Each row is a point. The window is the flat piece filled in between its corners: a triangle in 3 columns, a solid with four corners in 4, and so on. A path goes straight from each point to the next, and from the last back to the first. After which points does the path pass through the window?

Window:
326,-62,120,-151
-305,138,-139,224
-252,-460,-1,-176
240,311,-296,104
Path:
(1): -68,-138,-374,459
(2): -185,145,-105,-291
(3): 31,402,-82,-24
(4): 128,94,-206,352
(5): 249,-249,-130,150
(6): 75,-24,64,-304
(7): -138,-69,7,-201
(8): -49,-337,26,235
Through the window after points: none

Window (6 x 6):
-64,-33,280,176,-196,-269
209,769,67,279,156,179
207,39,-98,-136,54,-69
-176,-563,272,-396,-153,4
265,29,407,505,-94,-26
-130,-29,-193,-29,164,109
Path:
(1): -14,84,36,102,-263,90
(2): 259,270,115,158,-255,167
(3): 75,442,424,384,314,-166
(4): 51,74,308,-3,278,42
(5): 243,235,-25,222,-182,138
(6): -97,-136,13,-188,-414,-36
(7): 50,-226,210,-121,147,-65
(8): -20,-56,283,-41,357,-236
(9): -99,17,-96,-9,-443,64
(10): -3,98,1,-39,-175,34
(11): -16,91,208,-20,240,-136
(12): 18,71,486,23,356,-135
Through the window after points: 6

Window (9 x 9):
-128,-88,-196,310,-80,27,386,-298,-49
70,3,574,-128,-390,78,45,104,631
309,51,-410,-137,-27,32,-194,-245,-373
164,-221,302,-48,-248,-110,69,152,-146
384,13,266,-592,277,-400,301,-143,501
56,207,30,146,276,276,305,-241,-23
-302,-325,-64,193,16,-161,-186,17,-33
-596,328,71,56,-130,196,134,-480,-43
-213,149,123,240,-320,-43,55,271,90
Path:
(1): -96,-230,55,-402,-204,243,213,201,240
(2): 107,-148,-96,-456,228,369,282,35,479
(3): 95,57,133,17,-7,-303,117,-223,10
(4): 177,40,106,379,-181,-178,-267,-196,-34
(5): 76,-135,-151,-347,109,111,369,127,-68
(6): -75,-55,81,-268,-214,-42,97,131,100
(7): 158,-152,235,124,-87,-278,-90,-177,195
(8): 191,88,133,225,-75,-154,146,-61,32
(9): 30,-362,-111,-270,-89,137,117,216,-3
(10): 79,-87,153,-121,-69,25,157,162,0
(11): 38,37,318,285,-167,-78,19,-451,24
(12): 117,328,173,256,-17,-211,-218,-270,-15
(13): -2,-109,29,-358,-68,97,507,-21,158
(14): -62,5,42,-242,-27,4,217,-100,87
(15): 182,160,454,186,-64,-359,-154,-190,279
(16): 277,162,410,81,-10,-388,-162,-185,34
Through the window after points: 2, 10, 14
